Rows are points. To make a cloud, some directions were put in groups of two or more. Within a group, all points are equally far from the middle, so they leave a hole (a ring in 2 directions, a hollow ball in 3). The other directions are filled evenly. Then the cloud was stretched, turned, moved and blurred a little. Count the holes, and give their numbers of directions, smallest first.

Cloud:
[[  8  20]
 [-20   8]
 [ 30  13]
 [ 36   8]
 [ 41 -49]
 [ 37   6]
 [ -2  19]
 [ 15  19]
 [-20 -55]
 [ 44 -45]
 [ 16 -66]
 [ 31  12]
 [ 14 -65]
 [-32 -38]]
Holes: 1 (2)

Cloud:
[[-10 -77  -8 -11]
 [ 37  25  36  42]
 [  8  60  -9  11]
 [-39  -9  -4 -11]
 [ 67   3  -2   0]
 [ 11  58  12  -9]
 [  2 -43 -15  43]
 [  1   0  43 -35]
 [ 12 -46 -11 -50]
 [ 10  26   2  59]
 [ 10  18 -14  57]
 [ 40 -62  10  15]
 [ -1 -55 -12  36]
 [ 27 -11  16 -52]
 [ 21 -45  49  -7]
 [ 60 -23  20  20]
 [  1 -20  55 -13]
 [ 26 -29  -8 -52]
 [ 11 -55   5 -51]
 [ 32 -21  -6 -50]
 [ 26  34  27  50]
 [ 15 -51   9 -53]
 [ 25  -6 -45 -14]
 [ 33 -17  -7 -50]
 [  4 -26  50 -28]
 [ 32  -8  10 -52]
 [  8   4 -46 -10]
 [ 53  -3 -18 -29]]
Holes: 2 (2, 2)

Cloud:
[[ -5 -11  10  32  24  34]
 [ 17  45 -71 -13   5   9]
 [ 52 -38 -11 -27  12  -7]
 [-23  19  14  -5   3 -29]
 [-37  36 -20  12  -6  20]
 [ 28 -24 -64 -23  21 -32]
 [ 53 -12  10  -5  24 -16]
 [  9  -1 -68 -46   2 -33]
 [ 21 -22 -41   4   7 -54]
 [ 42  46 -33 -15 -49  41]
 [-11 -53  15 -15  -2  26]
 [ 39  10 -26 -70  -6  13]
 [-22  31 -27  42 -18  14]
 [ 20  47 -69 -29 -41 -22]
 [ 53  45 -17  -8 -41  32]
 [-50  24 -43 -15 -18  21]
 [ 39  29 -14 -63 -39  12]
 [ 26  33 -25 -24   3  60]
 [  6  -5 -32  50  22  13]
 [ -9   7 -85  -1 -55  39]
 [ 37 -29 -51  18  35  15]
 [ 39  36   5 -41  14  -3]
 [ 20  49 -73 -25 -28 -19]
 [ 11 -22 -44 -41 -61 -18]
 [ 19   9 -32  54 -46  23]
 [ -1  -9  32  21   1  48]
 [-46  35 -14   0 -16  10]
 [-32 -26 -11  33   7  -4]
 [ 36  42 -33 -32  21   9]
 [  0 -26 -64  43   9  11]
 [ -5 -48 -13  -7  -9  56]
 [ 57 -33 -15 -15  20  -5]
 [ -7  19  42 -35   4   0]
 [ -7  24 -90  -5 -13  25]
 [ -3 -26 -71  42   1  11]
 [ -8 -48  20   3   0  34]
 [ 55 -19 -17   6  36 -13]
 [ 51  18 -20  34 -42  22]
 [ 56 -25 -24  23 -17  37]
 [ 15  29 -64 -22  18  32]
 [ 12  21 -31 -25 -37  73]
 [-38 -30 -31 -38   7   2]
 [ -5 -27 -43 -31 -62 -23]
 [  8   8   4  38 -49  45]
 [-15  45 -38  30 -44  25]
 [ -8  28 -63  -7 -64  49]
 [ 34  32  12 -31  19 -13]
 [ 35   8 -48  43  14 -17]
 [ 25 -21 -84   6  23   6]]
Holes: 3 (2, 2, 2)

Cloud (74 x 8):
[[ 48  31 -10  -3 -10 -20 -72  -3]
 [ 21   8 -16 -24  56 -53 -52 -22]
 [ 70 -35  -9  29  37   9 -25  10]
 [-27 -42  -3 -25   7  36 -51 -40]
 [ 51  33  43 -24  34 -14 -27  51]
 [-57  14  -2  13   6 -21  -1  36]
 [  7 -11  30   3 -63  21 -12 -56]
 [-30  28 -26 -15  68 -58  20 -76]
 [ 36 -35 -49   1  34  11  21  26]
 [ -8  49  16  43  13  -5 -28 -10]
 [  6  38 -41 -36  20 -49  26   6]
 [-12  45 -37 -35  36  38  27  -2]
 [-47 -20  10 -22  44  16  50 -17]
 [-18 -12 -33  34  66 -42  34 -16]
 [ 64  29 -29  -9  58   5   4   8]
 [ 13 -39 -21  29  50 -15  26  43]
 [-26   2  60 -26 -21 -28 -24 -16]
 [ 10  52   2 -29  65 -24 -22 -41]
 [-59 -18 -30   2  32 -16  18  -5]
 [-39  49  43 -29 -40   6  38 -20]
 [  4  42 -66  28  35 -50  24 -13]
 [-11 -51 -13 -13  37 -73 -15 -22]
 [-43  24   7 -52  36 -12 -44  -1]
 [ 64  18  19  -8 -10  31   2   7]
 [ 28 -11 -45  38   5   8 -50  14]
 [  1   8 -60   0 -16  23  15 -50]
 [ 24  13  26 -26 -37  59   9  -9]
 [-32  -9 -42  28  17 -13  46 -25]
 [ 17 -49  21 -24 -30  31  -4 -26]
 [ -4   9 -60 -11  -6  28  43  19]
 [ 29  21  35 -22 -40  46   7  24]
 [-17  11  -5 -15  80 -55 -19   3]
 [ 59  -7 -41  64   4 -14   6 -10]
 [ -3 -71   0   9   1 -10   0 -16]
 [ 23  18  26   0 -32  27 -61   3]
 [ 15  25  34 -23   9 -74  -2  46]
 [ 10 -41   1  -2  28 -15 -35  48]
 [  7   3 -31   0  56 -51  59  38]
 [ 22  27 -19   3  22 -85 -48 -40]
 [-10  94  16  -9  13  22   9   8]
 [ 37 -46 -42  -3 -24  -7 -15  44]
 [ 19 -43 -27 -11  36 -18  45  28]
 [ 27  17 -18 -21  -8 -45  60   6]
 [-31  10 -51   8  10 -47  42  -1]
 [-12  14  64 -14  -7 -17  -8  17]
 [  4  55  18 -42  53   2  11  12]
 [ 28  14  13  39 -44 -65  16 -22]
 [ 20  33 -24 -11  40  -8 -60 -40]
 [ 49 -16  35 -15   7   8  24  56]
 [ 12   8 -39 -45  46 -30  16   6]
 [ 53 -16  -9  -5 -21 -14  47 -17]
 [-11  33 -10 -17  68  15  18  72]
 [  8   8 -26 -24 -37 -15 -59  -8]
 [-31  79 -35 -11  17 -30  15 -28]
 [-19  -5  27 -18   6  25 -70 -11]
 [ 18  10 -45  45 -28  -4 -19 -39]
 [-13  14  32 -67   4  42  27  -9]
 [ 13  25 -82 -10  27 -15 -27  25]
 [ 28   7 -52  36  17 -18  54   1]
 [-13 -18 -53  17  33   5 -25 -31]
 [ -9  16  13 -10  33 -25 -60  31]
 [ 10 -27 -22 -16  67 -12  32  26]
 [ 16  23 -13  66  12 -19   1 -41]
 [  2  48  56 -35  11 -21 -27 -25]
 [ 23   0 -18  22  82   2  11  27]
 [  6 -30  33   5  17  46 -17 -15]
 [-67  22  21   9  43  16 -33 -32]
 [-11  26 -53  15  -8 -19  17 -83]
 [ -6 -23 -12 -15  76  10   6   4]
 [ 16  23 -28 -42  25 -16 -11 -66]
 [ 54   0 -70  31  18   9  13  14]
 [  0 -13 -20  51  27 -20 -15  41]
 [  1  31  25  27 -31 -14  36 -64]
 [-20  32 -35  25  50 -39  37 -71]]
Holes: 1 (6)

Cloud (100 x 9):
[[-33 -20 -17  35 -19  15  14   2 -15]
 [-23 -28 -29   1  33   7  46   2 -17]
 [-22  22  31  -3  -9  -8 -28  95  -7]
 [ 20   5   6   1   8 -19  23   9  17]
 [ -6  21 -26 -11 -16   7 -15   8  17]
 [ -5   9  20  -7 -24  36 -27  63 -39]
 [  3  -4 -26 -31 -34  33 -20 -22 -16]
 [-15 -21 -57  20 -12  22   6  10 -45]
 [-37 -17 -16  21  19 -13  30  34  -5]
 [-38  -7   6  38  14 -28  -1 -11 -42]
 [-32  13   5  52   5   7 -37   4  46]
 [-12  11 -29   6 -37  22 -10   9 -26]
 [-35 -12  35  27  24  -9 -23  24  38]
 [ 19 -17 -25  66 -19  26  36  -7   0]
 [-45  11 -36   8  16 -24  17 -15  26]
 [-12  23  -8  56 -19  11 -14  25 -31]
 [-50 -12 -33  27  -5  14  43  15   7]
 [  6 -11 -51  20   4 -30  -1 -40   2]
 [-29  -8 -65   3   5 -19  15 -24 -24]
 [  0  27   2  33  15  47   0  25   0]
 [ -2   9   6 -30  -5  19 -21  52  20]
 [ 33  41  12  37 -27   4 -24  40  -1]
 [ 16   7   4  26  -4 -36  -4  28   9]
 [-14  44   6  38  14  32 -36  24  30]
 [ -7 -42 -12  36  52  11  20   3 -22]
 [ 19  16  16  20 -10  36 -10  44 -43]
 [ 13 -22 -25  30  17  11  13 -13 -24]
 [ 23  14 -10  15  24  28 -23  -2  19]
 [ -5  11   1 -14 -21  41   9  20 -18]
 [ -4   9 -38  25  -5 -26  27   3  14]
 [-18 -23 -65 -37  13  36  34  -8 -18]
 [ 12 -22  13  36  16  -1  -1  25 -36]
 [-28  20  -1   3 -42  -8  -4  38 -28]
 [-33   4 -48 -12  37 -16  21  25  37]
 [-24 -14 -11  11  26  -2   3  -6  25]
 [-16  32 -36  -4 -12   2  -1   9  36]
 [ -6   9   5 -14  35  20  -6 -30  22]
 [  1   1 -26  35  19  23  17  -5 -44]
 [-21  25   0  27  31  21  -2  40  10]
 [ 15  16 -40  27  13 -24  18 -20   2]
 [  6 -21 -52  24 -10  28  13  16 -63]
 [  2  15   1  28 -67  17 -49  35   8]
 [  6  -9 -16   7 -26 -34 -16  38 -19]
 [-32 -46 -49  27  -1  11  11 -32   3]
 [-29  16   1 -26 -38 -16  -4  35  19]
 [-50 -36   7  23  -3 -24 -58  28  16]
 [-44 -36  -1  25  17 -11  25   1  40]
 [-23  -5  28 -20  29  10   2   3  12]
 [ 75   7 -55  18 -17  23  37  11   5]
 [  0  -8 -44  -7 -33  40  38  -1 -57]
 [-29 -32  20   9   3  14 -24  24  -7]
 [ 28 -15 -32 -12 -19 -16  53  -1   8]
 [  4  23 -18  18  53 -25   7  19 -25]
 [ -3  20 -36  45 -14   0   9  -5  -2]
 [ 21 -33  -3  62  12  -7  18  23   4]
 [ -6  -3 -41  -7  10  44  -4  22  -5]
 [ 23 -12 -23 -15  23  30  24  31  15]
 [-30  13 -12  16   4  18 -14  67 -15]
 [ 41  30 -13  19   8  21 -23  21 -39]
 [ 37  -5 -42   0 -33   4  27  20 -15]
 [ 13  46   1   7  29  34  -2   8  -2]
 [-54 -20 -19  30 -24  14   6  -1   8]
 [ 13  15 -39 -14 -18  25 -14  15  13]
 [ -5  16 -15  22  10  42   4  12  17]
 [-15  19   1 -18  -6  26 -29  43 -30]
 [ -8  14 -43  22 -33  29  31   2 -38]
 [-39  33  15  25  -3  -5 -17   0  -1]
 [  8   0 -18  35 -20  11   3  67 -21]
 [-46  20  -8 -12 -28  -7  -7  32  -2]
 [-10  -2  -2  13 -37   6  -8   7 -27]
 [ -1 -26 -35  23   0  11 -25  -7  25]
 [ 18 -50 -11  47   8   5   7   7 -39]
 [ -1 -13 -29  14 -28  37  11 -29  37]
 [ 12 -22   4  56  25  36 -12   1  19]
 [ 26  29  -4  -4   9   4  29  52 -19]
 [-32 -15 -36  -3 -22   3 -12  13 -61]
 [-26  22   8  23  13   7 -23  47 -44]
 [ 18  20 -10 -36 -17  44   8  27 -22]
 [ 16   0  -4   1  -9  28  23  35  14]
 [-23 -12  -7  64  38  29   1   3  33]
 [-11 -10 -31  33 -12  21 -20  62  20]
 [-30  -1 -18  13 -16  -8  -3  36 -33]
 [ 35 -31 -49  51  31  33   3 -25   7]
 [ -1   2 -24 -17  46   2  53  13  -4]
 [  7 -10  22   8   1  -8 -38  42  45]
 [ -5  16   0  28 -17   7 -10  45   3]
 [-67  -2  -3  35  20  14   9   3   1]
 [ -9 -22 -39  30 -36  12  27   0  -6]
 [ 24  55  -9   0 -22  27  -2  26 -28]
 [-74  13  29  18  15  -5  14  23  45]
 [  3  19   8 -31  39 -14  44  21  -3]
 [ -1   6  -6  44   0  -3 -20  13  46]
 [-16 -12 -69  -3   0  19  19 -39   0]
 [-17  33  14  19  35  15 -10  25 -20]
 [  2 -27  13 -12  23   9  15  50 -20]
 [ 31 -19  25   1  -7  12 -10  22 -30]
 [ -7 -21 -55   2   2 -49  22 -13  -8]
 [  4  13  -4   7 -45  24  -4  13  15]
 [ 31  11 -48  -2 -60   2  -8   0 -37]
 [-19  12 -26 -18  39  -4 -24  23  -7]]
Holes: 0

Cloud:
[[ 22  -5  -8 -14 -28  41 -29  65 -43]
 [-61   1  -5  32 -40 -18 -20  22 -62]
 [-23  19  46 -33 -21  32  -3  43 -44]
 [-23 -32 -49  21  -3 -11  -2 -64 -21]
 [  1   1 -25  32 -17 -25  48 -37  -7]
 [ -6  47  24   9  -9 -17  48  -2 -29]
 [ 29   7  39   0 -58 -10  21  13  -6]
 [  1  29 -62  28 -15 -17   3  29 -32]
 [ 12 -32   5  33  -6 -13  26  -8 -83]
 [-22 -47  32  43   1 -34  17  60 -31]
 [-93  -8 -15  -7  41 -55  41  -1 -56]
 [-29   5 -21  31   2   3   9 -10  53]
 [-59  -3 -17   9  -4 -47 -18  -4   5]
 [ 37 -15  -9   8  36  -6  16 -59 -41]
 [ 39  37  19  56  17   7 -13  -5  12]
 [-47 -49 -15 -28  37 -37 -13  25  -6]
 [  9 -48 -14   3   0  11  49  -9  -2]
 [-60  42  -3 -32  -4  -2   0  73 -17]
 [-18 -66 -50 -21   5 -34   0 -22  -8]
 [-18  23  10   8 -49  -6 -56   7 -49]
 [ 12  24   3 -59 -29 -34  29 -36 -14]
 [  2  41 -13 -32  15 -51  36 -49  13]
 [ 44 -25 -42 -14 -31 -47 -29  13  11]
 [ 58 -22   9 -22 -24 -12  -1   0 -41]
 [-10  -3  49 -10 -36 -56  21 -28 -13]
 [ 35   8   9  -5 -31  -8  23   4  35]
 [-14 -62 -18  13 -44 -11   4  34 -41]
 [-44   5  68  15 -50 -19  16  19 -57]
 [-56 -29 -30 -16  72 -15  15 -38 -32]
 [-33   9 -18 -45  17   0   3  64  13]
 [-30 -40 -72  -6  28 -47  32 -42 -16]
 [ -9 -30   0 -79 -25 -31  13   2 -81]
 [ -1 -13  -1 -32 -46  60  19  15 -44]
 [ 18 -31 -49 -17  -7 -62 -70 -35 -49]
 [ 32 -43 -44  17 -37 -65 -18  16  -5]
 [-43  31  -8 -21 -16  13  -6  70   6]
 [-62  24  36 -41  -3 -28 -19  36 -64]
 [-10 -50 -70   8  13 -48 -36 -35 -21]
 [ 24   0 -14  11 -25  -7  42 -53  15]
 [ 29  34  38  13   0  10 -32 -16  14]
 [ -9  33 -39  14  16 -24 -23  18 -38]
 [  3 -43 -78  26  18  -3   7  -8  -3]
 [ 11 -51 -13  28 -37 -20  14  58  -9]
 [-19  21 -15  64 -17  -6  -5  36  12]
 [ -6 -39 -45  39   5 -26  29 -40 -29]
 [ 21 -35 -12  44  -9   6  49   8 -54]
 [-25  33  24   3  23  -9  66   8 -72]
 [ -4  -8  -3  31  52 -56  16  28   1]
 [ 57   6  14  -7   6  54   1  -1  12]
 [-27   8   6  52  17 -39  11  77 -22]
 [-19  -3  36   2  36 -18  55   7 -44]
 [ 34 -21  13 -47  -4 -33  33 -16   6]
 [ 32  10 -40  21  40  15  69  27 -13]
 [-26 -40 -10 -35 -47 -38 -49  32 -17]
 [-16 -19 -35  33 -22   3 -33 -43 -52]
 [-21 -34 -63   4   2  -5   1  40 -50]
 [-10  24  21 -42 -33  42  69  -3 -10]
 [-34  19 -16  10   9 -16 -29  42 -74]
 [ 34  16 -34 -44 -32 -31  43  -5 -23]
 [ -6 -26 -53 -47 -35 -25 -31  13 -53]
 [-27 -20 -47 -60 -25  23  11   5 -40]
 [ 28  25  19 -30 -15  26 -28   0  21]
 [ 29  37 -11  16  53  19 -15 -14   4]
 [-18 -49 -53 -27  20  -8  17 -56 -36]
 [ -7 -24   0 -55 -56 -51 -16 -32 -79]
 [ 51 -15  16   9  25  -6   6 -14 -30]
 [  4  -7   9   4 -25 -57  23 -62 -35]
 [-23  -2   7   0  -6 -38  37 -21  38]
 [ 40   4 -29 -40  -3 -20  27  26 -54]
 [ 44 -32 -23  36   0  14 -36  32  56]
 [-34 -14  21 -37  24 -18  83  31 -69]
 [ 11  -4  -5  31  33  -4  61  43 -16]
 [  4  -1  15 -44 -13  41 -18  11 -13]
 [  6  11  65  -4 -14 -48  12  28  -7]
 [  0  29 -67  36  31 -11  34   6  -5]
 [ 53  10 -65 -12  -7   6  45 -12   9]
 [-20  -1  -1 -13  -5 -11  55 -24  43]
 [-27  31 -42 -20 -49  34  -7  40  -9]
 [-25 -42 -16 -19   6 -30  28 -18 -87]
 [-12  13  -3 -72 -37  23  36 -27 -32]
 [ -5  -9  -6  13  20  16  69  61   7]
 [-74 -14 -12  14  43 -33  31  -6 -48]
 [-23  15  16 -21   3  40 -16  55 -40]
 [ -4  29  41  33  -9 -10  38  40   4]
 [-14  22  41 -26   0 -34  45 -17  12]
 [-91   0 -13 -10  37 -61  22  -4 -12]
 [ 12  12  11 -28  56 -48  24  -5 -26]
 [-35  -7 -28 -45  -1 -58 -14 -31 -95]
 [-46 -34  43 -22 -26   3   7  44 -49]
 [ 16   0  18  -3   5 -39 -42  60 -61]
 [-56  31 -23  21  31  11  20  60   2]
 [-35 -19  46 -14 -50 -14   7  -7 -27]
 [ 33   4  18 -33 -38  12 -11 -48   3]
 [ 39  26  16  48  14  14   2   8 -50]
 [ 31  -9 -20  20 -27   4 -27  22  59]
 [ 25  -9 -20   7  38 -42  52 -31 -38]
 [  7  24  14 -19 -28 -41  37 -33 -10]]
Holes: 2 (3, 3)

Cloud:
[[ 23   5  48 -16  -9 -33 -28  -8 -33]
 [ 78  61  48 -28   8 -25  16  14  46]
 [-32  -3   3  -9  -8 -44  17 -40 -17]
 [ 42  24  22  -1 -30   3 -24 -11  45]
 [  7  -1  -8  22  36 -65 -44 -24 -11]
 [ 16  43  60  -9  -9 -14 -41   3  30]
 [ 25 -17   0 -31  19   7  31 -16  38]
 [ 40 -11  36 -36  47  14 -10 -29  20]
 [ 17   5  31 -20  31 -32 -49  35   5]
 [ 22  54 -36   7  44 -14 -24  -4   4]
 [-22 -45  -6  53  44 -31 -25 -49 -25]
 [-19 -43  22  24  24 -37  31  -8  26]
 [ 24  -6   8 -19 -15  17   3 -40  38]
 [-79 -45  -3  10  28  15 -26 -17 -33]
 [ 29 -14 -43   5  -8  -3 -51  -5 -35]
 [-47 -18  40   0   5  21   8 -20   3]
 [ 40  14  27 -15   2  -7 -42  10 -32]
 [ 28 -50  -9   5   1 -33  -7 -40  23]
 [-53 -38   3  45  26 -23 -67 -28 -19]
 [-30  20 -25  11  24  -9 -20  37 -38]
 [ 37 -52  -9 -14  14 -40  -9   4  14]
 [ 30   3 -13 -26  -2 -50 -28 -30 -19]
 [-32  19  48  -4   6 -12  37  21   3]
 [-65 -41   1  -1   5 -68 -18 -41  -5]
 [-81 -50 -18  42  -8 -20  14 -19 -28]
 [  9   1  55  16  15 -35  29  17 -17]
 [ 77  25 -25  -7  38 -10 -42  -7   3]
 [ 63  13  -7  -4  28 -42 -12 -13 -24]
 [ 46 -42  19 -18  -1 -37  -7 -39  35]
 [ 17 -31 -32  13  12  19 -47 -15 -42]
 [ 51  -9 -18 -20  -8 -17  24  31  10]
 [-54 -74  14  23 -12 -28   2   5  -1]
 [-40 -13  49  33   1 -10   1 -29  -1]
 [-16 -65 -48  20   5  11 -26  14 -43]
 [-36 -44 -27  26  25 -26  26 -20  23]
 [ 71  50   1  12 -12   7  25  34  16]
 [-79  -8  19  16   1  -8  10   0  -1]
 [-13   6 -26   1  16 -44  20  30 -24]
 [-50 -55  15  36  14 -49 -23 -48 -30]
 [-39 -57 -35  43  31  24 -46  12 -33]
 [ 19  34  19  29 -27 -32 -23  -6  16]
 [ 54  59  38 -27  11 -12 -32 -34  15]
 [ 76  23  28 -20 -24 -25 -19 -36  30]
 [ 51  25  30 -14  12 -33  45 -12   8]
 [ 11  13   1   9  15   4 -34   7 -54]
 [ -7 -12  -2 -33  30 -10  45  -9  -8]
 [-11  11  19  -1  -2  25  17 -29  -3]
 [ 39  24 -30  -1 -18  13  33  35   2]
 [ 41 -16 -32   1   4 -54 -13  -7  21]
 [-22  21   2  63  31  -8  -8  27  12]
 [ 43  25  -8 -54  17  -1 -37 -24  24]
 [-32  34 -17  42  27 -12 -23 -37  13]
 [ 51  14  33 -43  18 -14 -42 -36 -16]
 [-17   7  -6 -19  32   5  24  31 -32]
 [  8 -36 -29 -32   4  -3  11 -35  16]
 [-22  34 -18  23  29  -6 -18  39   3]
 [ -5 -37  15 -42   0  18  14  25  16]
 [-43 -48 -66  34  13 -41 -14 -31   9]
 [ 12 -15 -29 -14 -21 -15 -28  21 -19]
 [ 31   6  36  20  36 -26  12  16 -29]
 [-49 -80   1  13 -10 -24  -6  10  -5]
 [ -6  -7  25 -15  12 -62  25  21 -17]
 [ -6 -35  11  -5  21  -5  53   3  11]
 [ 12  -3 -42  -7   0   9 -22  27 -44]
 [-51   0 -34  33  59 -17  -7  23 -22]
 [-25 -58  17   2  56 -21 -40  17   2]
 [ 59  45 -14  15   1 -37  20 -25   6]
 [  7 -44 -54  18 -17  -7 -39  -2 -23]
 [ 31  38  25 -50  37 -27 -33 -22   4]
 [-29 -28 -23  15  11  39  20  20  -6]
 [  7 -31 -12  -6   3 -43   4 -21  48]
 [-37   3   5  -6  29 -22 -37 -36  35]
 [-34 -12 -14  52   8  14  46  17 -18]
 [-19 -32   7  28  -5  13  39  11  -7]
 [ 51  12 -35 -35   5 -10  24  -1  21]
 [-69 -18  22  24  32   8 -29  -4 -27]
 [-18 -30 -11  29  65  -1 -25 -16  11]
 [-11   2 -24  14  -6 -21  31  30 -42]
 [ 50   2 -26  23  11 -22   9  33 -42]
 [-22 -11  24  23  67 -34 -22   3 -17]
 [ 95  35  42 -30  27  -1 -13  18  28]
 [ 21  12   9 -36 -10  33 -26   6  20]
 [ 10  -5 -18  45   3 -50 -55 -34   5]
 [ 13  -9  17 -35  -7   6   7  32  44]
 [ 46 -11   4 -25  33  15 -40 -38   6]
 [ 13 -58 -37  44   6 -18  -5  27  -7]
 [-36   7 -20  -2  13 -27 -12  38 -25]
 [ 92  30  35 -38  33 -21 -28  -5  16]
 [  7 -17 -21 -12  41 -38 -43  16   9]
 [-48 -11  14 -27 -11 -14 -39   1  26]
 [-50 -20 -22  29  66 -28 -19  13 -27]
 [ 50  34  15  -1 -29 -15   4 -26   1]
 [-43 -82  18   3  55 -28 -14  12 -33]
 [-20   0   9  -9 -24 -16  26  -4 -28]
 [ 48   8 -14 -16  15 -19 -67 -29   3]
 [ 53  42 -24  -6   8  22  20 -33  17]
 [ 29  29 -19   0  -4  -2   9  38  41]
 [-25 -22  42  26  40   2  -3  16  20]
 [ -3  22 -44 -12  31 -34   4  -4 -16]
 [-47  -5 -21  49  39 -11 -45 -33 -47]
 [ 32   7 -19 -19  -1 -44  10  31   8]]
Holes: 3 (2, 3, 3)
